Every row gives one point. Two turns around zero, p and q, are shown by what they do to some points. Where does a point land after both, in the order given? Backwards means that the second turn is done in reverse. Each puzzle has new turns, and all numbers are rounded.

Turn p:
[-33 -13  -6] -> [ -8 -35  -1]
[ 11  37 -31] -> [-32  28 -25]
[-13 -13 -12] -> [  1 -19 -11]
[ 4 -6 -1] -> [ 7  0 -3]
[17 23 15] -> [-6 28 15]
[ 14 -28  36] -> [40 -2 27]
Turn q:
[-21  -6   2] -> [ -6 -18 -11]
[29 48 23] -> [-31  33  41]
[-14   7 -19] -> [ -8   5 -23]
[ 17 -29  -1] -> [33 -5  6]
[-11 -21  -6] -> [ 13 -15 -14]
Where do these land?
p, then q: [-32  10   0] -> [  2 -32 -10]
q, then p: [ 27 -13 -24] -> [-3 38 -7]
p, then q: [ 43  -2 -14] -> [-11  44  -2]
q, then p: [-23  -8  26] -> [ 22 -28   2]
q, then p: [-15  14  13] -> [ -4 -23   6]

Turn p:
[  4  -6 -16   2  14  -8] -> [  4   4 -10   4  19   9]
[-22   5 -12 -28  26 -29] -> [-24  34  -9  -7  32 -10]
[ 21 -10 -30   0 -15 -16] -> [ 11 -15 -39  -1   9  -1]
[ 17  27  22 -15 -12  27] -> [  5  -8  21 -37 -26   1]
[-12 -19 -14  12 -30  -5] -> [ -8 -13 -25  25 -16  -5]
[-19  17  25 -21 -16   9] -> [-22   8  17 -17 -25 -17]
[-23  10  14  12   9 -18] -> [  1  26  12  16   0 -16]
[  0   1 -11  16  18  24] -> [ 8  3  9  7  0 33]
[ 33 -24  22  23   6  16] -> [ 25 -39  25  10   7   7]
Turn q:
[ 5 25 21 -9 -1 -7] -> [ 10  13  20 -13  17 -10]
[ 19 -21  -2  17  44 -27] -> [ 19 -27  -9  39   3 -32]
[  4 -23 -18 -27   6  10] -> [-10 -34   0 -10 -20   4]
[-19  -8 -15 -10 -10 -25] -> [-30   5   2   3 -15 -17]
[-30  22  16   1 -20  28] -> [-16  23   2 -20  25  32]
[14 48  7  8  2  8] -> [ 27  23  -6 -26  24  -8]
[  0 -13 -20   6   6 -12] -> [ -7  -7 -15  11 -14 -12]
[ 10 -38   7   3 -14  -4] -> [  1  -8  14  25 -27  15]
[ -4   7   5  12 -13  30] -> [ 6 11 -9 -9  7 31]
Where do these land?
p, then q backwards: [-25 -30   5 -13   7 -27] -> [-36   0   5   8  21 -26]
q, then p: [-17  26 -28   7  13  17] -> [-18  18 -25 -10  21  21]
q, then p: [27 15 23 -8 13 16] -> [ 10 -24  17 -21  24   0]
p, then q: [ -7   7 -15  -3  12  19] -> [ -1  -3  -6 -18  11  19]
p, then q backwards: [ 19 -12 -16  -4 -30 -14] -> [  7  -2 -33   5  27   6]
q, then p: [-36  13  -9  -2 -13   4] -> [-23  32   1  -3  -7  11]
p, then q: [ 27  -8  19   1 -10 -37] -> [  8 -12   9  24 -17 -38]
q, then p: [ 12 -10  21  22   7  23] -> [ 22 -18  12  -2   1  28]

Turn p:
[ -4  12 -11  12   5   3   1 -18  -4] -> [-15  10  -2   8  -6   2 -17  -7  -4]
[ -3  13 -13  -7  -8 -17   1 -12   6] -> [-11   7   2 -19  -7 -13 -12  -5   3]
[ -1  21  23 -12  17   7  -9  -4 -17] -> [-5 13 26 12 11  6 -4 26 -2]
[ 15 -15   3   7   3  -2   8   7 -22] -> [ 10   7  -4  11   2  -2  19  -3 -21]
[-16 -10  -1   2  -1  -1   0   9 -11] -> [ -7 -12  -9   1  12  -1   6   5  -9]
[  5  18   6  -5   9 -24   7  23  10] -> [  9   3  -1  -3 -12 -27   3  25  11]
[  0  12   6 -17  -8  36  -6  -4  12] -> [-3  6 10 -6  6 34 -1  3 26]
[  5 -30 -16 -11   5  -8  10   7  20] -> [ 20  -7 -16  -6  12 -17   8 -23  13]
[ 21 -10  -9  14  -9  10 -18  -4   7] -> [ 21  -1  -6  -3 -12  20  -9 -14  -8]
[-22 -10  14  16 -12  -5   7  -4  -1] -> [-18 -27   3   5  -5  -2   8  -5  -8]
Turn q:
[-17  14  -7  23  -7  -8  14  16 -11] -> [-13  13  18   6   0  -3  30  13  -4]
[ 10  18  14 -11  15  17 -13 -11  -5] -> [ 11  10  -1  21  -8  13 -25  -8   2]
[-8 10 10 19  3  4 22 -8 15] -> [-3 -2 24  4  3  3  9 -1 27]
[-19  -9   8  -7   4  -8  -7   6  -7] -> [-12   7   3 -11  12   8  -6   1 -14]
[ 20   6   7 -12 -16   3  26 -16   9] -> [ 24  -5   5 -15 -23   2   1  -3  23]
[ 16  -8  15  -7   6   1 -15  -9  -7] -> [ 14  -1  -1   1   1  -4 -22 -13 -10]
[-18  15  -7  -4  14 -10 -17  21   5] -> [-16  15  -9  11  17   4  -5  25  -6]
[ 20 -21 -22  -1 -16  -3 -11  18  16] -> [  5 -30 -23  -6   0 -22   6  15 -10]
[ 19 -13  -2   3  20  -1   9  -8   0] -> [ 20  -6  -6   3  15  -2   4 -18   6]
[ -2 -16 -12   0 -12  11  -6  12 -14] -> [ -7 -13  -8  -1  -8   1  11  -2 -24]
[-13  11  -7   4  -5 -14  -6  -8  17] -> [-18   9  -2  -4   1 -13  -4   9  17]
[ -9  -8   3  -6  -6  10   5 -14 -19] -> [ -5   3   3  -8 -12  12   2 -21  -8]
Where do these land?
p, then q backwards: [  1  10  -9  21  -7 -10  -4   6  14] -> [ 10   3  -5 -14 -19  10 -11  -8   5]
p, then q backwards: [  5 -39   1  -7  -4  24  -1 -11 -16] -> [ -4 -24   0   5  33  10  16   4 -23]
p, then q: [  9 -19   4  -6 -12  -2 -13   5  48] -> [ 21 -32 -17 -19  -3 -14 -23  -9  13]
q, then p: [ 12  15   1  -3   3 -15  11  -1 -12] -> [  3  19   5  -3 -19  -3   3   8   6]
q, then p: [ -1  11   9  -3  -8   6  -3   8 -22] -> [ -9   6   5  -1  -9  15  11  12 -13]
p, then q: [  1   7 -13   7   7  -2   9  -1 -14] -> [-11  16  -1   8  -4  -4  11   4  -1]
q, then p: [-14   7   1  -4  -9  -5   8 -18   3] -> [-10  -6   9 -14  -1   3  -4   2  18]
q, then p: [ 6 18  1 -3 11 13 -7 -3 -9] -> [ -2   1  -5   5 -19  15  -9   1  -7]
q, then p backwards: [-18   7   2   0  -2  -2   2   8 -19] -> [  6   9   4  -1  -8   7   3  -7 -22]
q, then p: [ -9   8 -14  -8   2  -4   9   7  -2] -> [ -8   7 -14   0  -1   1   5   5  13]
p, then q: [  2 -20  13   6   1   3  14  -1  45] -> [  5 -30   3 -20   4 -24  -8 -14  26]
q, then p: [  4  -4   4   0  18  -7 -25   1 -16] -> [ -4  13   1  10   1  -1 -21   9 -23]
